Every row gives one point. Each copy is the shape, with its points in the same order, stretched, turned, moved and blurred by noise. Is it also mirrored, or only turned?
In the rows, zero is written as 128.

Shape (5 x 2):
[[104 144]
 [136 124]
 [160  85]
 [115 172]
 [151 116]]
Copy 1 (5 x 2):
[[151 131]
 [118 113]
 [100  84]
 [141 156]
 [108 108]]
Copy 1 is: mirrored
Copy 2 (5 x 2):
[[122 165]
 [138 127]
 [149  71]
 [138 181]
 [150 104]]
Copy 2 is: only turned

Shape (10 x 4):
[[152  72 125 118]
 [123 118 155 180]
 [139 123 153 102]
 [159 100 137 132]
 [ 99 126 143 151]
 [ 93 140 125  78]
 [151 116 174 109]
 [ 94 157  88 101]
 [136  98 154 125]
 [114 126  91 111]]
Copy 1 (10 x 4):
[[ 85 116 148  82]
 [120  85 129 145]
 [101 141 161 118]
 [ 86 123 134 106]
 [141  99 142 132]
 [145 162 159 104]
 [ 81 129 171 129]
 [158 166 121  95]
 [ 98 112 156 117]
 [134 150 123  89]]
Copy 1 is: mirrored
Copy 2 (10 x 4):
[[190 106 138 151]
 [115 121  93 179]
 [134 105 134 104]
 [169 105 114 136]
 [105 131 132 160]
 [116 133 183  99]
 [132  83 116 110]
 [122 178 173 104]
 [143  98 127 140]
 [155 159 163 125]]
Copy 2 is: mirrored

Shape (11 x 6):
[[157 132 108 111 105 134]
 [150 128 103 172  91  88]
 [102 154 161 129 173 146]
 [147 101 130 173 145 108]
 [103 116 166 120  95 144]
 [137 143 105  96 161 147]
 [122  97 147 161 136 138]
 [105 147 158  84 135  95]
 [152 134 106 125 121 155]
 [ 71  78 108 164 125 146]
 [ 86 126 122 138 135 125]]
Copy 1 (11 x 6):
[[143  92 130  99 134 130]
 [ 99  75 111 141 101 131]
 [143 192 133 149 152 120]
 [ 87 112 115 158 153 119]
 [117 147 187 115 130 128]
 [155 135 105  97 162 116]
 [ 88 138 143 145 156 131]
 [146 154 155 104 123  75]
 [141 107 120 110 147 146]
 [ 47 144 129 104 147 151]
 [ 99 152 125 115 128 126]]
Copy 1 is: only turned
Copy 2 (11 x 6):
[[174 139 125 115 100 137]
 [158 116  98 179 110 132]
 [ 98 169 152 107 141 130]
 [127 119 104 154 135 171]
 [157 125 139 114 159 110]
 [127 163 135  87  93 143]
 [133 126 110 129 158 153]
 [118 120 172 114 116 105]
 [163 158 116 108 111 145]
 [125 119  58 114 158 126]
 [116 135 105 118 130 113]]
Copy 2 is: mirrored
Copy 3 (11 x 6):
[[155 149 108 101 114 138]
 [ 99 151  94 118  72 134]
 [128 134 144 163 190 164]
 [106  93 126 123 105 148]
 [130 155 186 134 143 120]
 [160 134 100 110 170 156]
 [119 109 159 133 129 132]
 [109 179 157 110 171 166]
 [164 132 112 123 132 131]
 [101 115 140 143 151  76]
 [104 148 129 133 156 125]]
Copy 3 is: mirrored
Copy 4 (11 x 6):
[[160 134 105 100 125 117]
 [142 100  52 172 115 123]
 [153 130 196 121 109 148]
 [123 120 120 166  86  90]
 [140  87 141  83  80 150]
 [151 166 156  95 137 126]
 [131 111 145 125  64 117]
 [120  86 161  94 174 141]
 [165 156 118 105 109 121]
 [ 72 136 128 136  32 162]
 [109 115 145 129 103 162]]
Copy 4 is: mirrored

Shape (15 x 9):
[[124 145 146 123  94 107 129 132 106]
 [115 108 126 123 140  99 138 137 131]
 [128 147  89 108 163 133 125  93 118]
 [114 137 125 108 138 128 103  95  86]
 [137 141  93 126 177 116 129 126  93]
 [136 134 118 118  82  90 108 114  81]
 [ 87 145 110 119  51 107 138 120  71]
 [148 137 174 128 121 121 154 155 148]
 [106 164 110 128 152 134 112 125 114]
 [153 149 141 149 108 110 162 132 160]
 [174 148 173 152 109 106 154 164 157]
 [118 146 118 153 160 120 127 121  94]
 [158 116 168 181 111 114 134 142 176]
 [167 107 140 147 100 144 131 170 146]
 [114 136 124 123 113 129 155  91  68]]
Copy 1 (15 x 9):
[[147 128 155 128  92 104 104 134 104]
 [129 113  97 147 118 105 110 150 128]
 [113 156 110 115 164 107  96 114 140]
 [112 141 137 136 147 101  75  99 111]
 [104 139  99 124 168  82 133 123 114]
 [157 113 154 125  92  77 108  89 118]
 [133 134 156 105  42  99  97  82  95]
 [154 115 146 131 115 131 120 191 113]
 [ 99 174 131 143 143 104 107 132 120]
 [181 135 131 123 102 137 135 173 132]
 [187 114 153 133 105 125 153 199 118]
 [117 152 106 147 151 103 124 124  94]
 [189 111 131 180 113 151 147 173 141]
 [143  85 162 147 107 134 162 154 147]
 [128 127 123  96 115 120  89  89  78]]
Copy 1 is: mirrored
Copy 2 (15 x 9):
[[120 131 149 149 103 111 141 144 136]
 [116 109 109 136 160 111 128 128 127]
 [140 139 130 127 140 151  75  97 152]
 [129 140 153 145 114 143  70 130 130]
 [137 135 115 146 156 168  85 131 158]
 [161 115 141 170  88 106 108 140 135]
 [107  87 149 186  56 115 112 113 145]
 [118 144 134 115 138 114 188 156 130]
 [ 97 158 110 144 121 145  88 120 157]
 [141 143 113 130 134 106 189 108 140]
 [150 160 112 126 136 103 213 161 138]
 [120 152 119 173 140 154 101 127 134]
 [144 165  89 122 146  87 200 124  93]
 [155 127  87 110 117 121 175 147 117]
 [130 111 168 168 105 153 106 109 119]]
Copy 2 is: mirrored
Copy 3 (15 x 9):
[[118 149 112 131  97  90 131 139 134]
 [139 121 114 111 143  95 135 119 142]
 [164 174 148 119 148 135 124  90 118]
 [126 167 151 131 140 107 108 114 105]
 [152 178 134 137 173 124 143 117 125]
 [124 178  92 136 125  71 114 124 112]
 [ 86 194  99  95 108  77 131 126 120]
 [141  97 122 140  78 104 156 149 146]
 [123 170 138 126 141 149 130 115 132]
 [144 120 100 140  77 108 168 111 153]
 [139  98  94 165  66 103 173 148 154]
 [114 168 140 143 154 119 150 116 132]
 [125  78  86 160  92 107 165 115 137]
 [143  99  81 136 115 121 161 145  94]
 [113 186 153 122 123  80 151 114 107]]
Copy 3 is: only turned
Copy 4 (15 x 9):
[[115  84 140 129 126 115 128 132 107]
 [112 147 114 134 122  84 140 130 132]
 [142 126  76 139 121 125 116  82 149]
 [110 124 101 134 118 145  98  87 113]
 [146 141  62 160 134 100 104 103 126]
 [110  81 115 118  92 109  97 119  89]
 [ 98  64 123 107  97 111 148 102  48]
 [133 115 157 133 166  88 141 167 150]
 [114 109  80 159 140 137 131 102 133]
 [150  87 147 145 131  83 140 150 162]
 [153  81 159 143 157  78 127 189 155]
 [135 129  95 179 134 113 111 109 113]
 [154 107 166 160 115  97 143 202 170]
 [161 102 128 124 134 118 146 212 133]
 [144 111 133 135 119 117 119  75  75]]
Copy 4 is: mirrored

Shape (15 x 12):
[[131 121 131 104 134 129 132 112 119 125 137 125]
 [142 129 143 128 127 138 107 143 148 112  95 139]
 [142 110 120  94 100 110 150 143 123 139 149 110]
 [130 152 129  99  94 117 146 125 174 107  99 133]
 [ 93 127 151 116 122 174 148 145 137 175 139  69]
 [139 141 107 112 119 144 147 112 146 105 100  96]
 [125 111 129 122  69 103 121 114 108 112 147 117]
 [100 119 120 126 122 127 153 139 120 134 118 142]
 [132 139 132 101 124 112 141 102 146 105 132 125]
 [ 90 134 106 111 130 126  82 139 139 106 148 125]
 [141 182 175  92 111 117 151 145 129 234 145 116]
 [132 161 139 120 126 107 126 149 125 124  92 125]
 [138 121 107 143 121 123 132 121 127 142 131 131]
 [123 148 136 127 117 162 131 151 117 131 153 118]
 [118 132 142 137 123  99 147 148 136 146 154 119]]
Copy 1 (15 x 12):
[[134 143 112 135 110 124 126 101 136 128 132 117]
 [116 109 142 146 127 127 139  99  79 151 119 104]
 [130 173 144 123 122 160 138 101 138 102 127 123]
 [118 142 160  92 135 137 146  79  70 142 136 142]
 [118 155  85  96 129 207 155 171 147 139 107 170]
 [118  88 133  80 132 127 127  80 118 118 112 130]
 [115 165 153 102 113 134 154 112 138 122 170  88]
 [138 134 124 124 131 124 112 159 113 124 147 131]
 [128 144 129 109 107 118 149  79 113 126 137 128]
 [ 68 148 103 116 110 113 126 122  84 129 108 125]
 [132 249 126 161 161 241 147 133 154 193 141 207]
 [111 142 123 141 170 133 137 108  85 150 118 129]
 [116 125 156 135 128 132 113 122 143 122 155 141]
 [118 158 129 103 137 141 138 146 132 159  95 134]
 [113 189 132 143 129 159 168 146 122 115 137 156]]
Copy 1 is: only turned
Copy 2 (15 x 12):
[[126 116 122 122 136 159 134 127 129 120 125 138]
 [123  95 112 125 126 143 126 144 112 147 160 103]
 [146 112 119 150 138 116 154 127 113  90 120 151]
 [ 98  71  97 113 123 117 116 138 117  95 160 149]
 [197 135 161 131 145  95 100 114 121 120 136 142]
 [104 107 121 126 128 134 102 134 115 134 139 170]
 [ 98 104 128 165 182 136 150 108 117  69 128 114]
 [127 110 133 116 146 109 125 138 153 101 115 109]
 [103  95 112 111 128 149 121 111 132 114 140 157]
 [114 143 102 114 161 120 130  93 121 136 140 114]
 [201 143 130 139  83 100 153 123 149  43 190 146]
 [120 104 113 140 102 126 115 135 133  96 156  96]
 [117 132 140 133 131 131 146 127 146 131 140 145]
 [153 140 162 122 123 117 132 119 105 111 125 119]
 [153 110 149 137 114 106 142  95 155 107 137 128]]
Copy 2 is: only turned
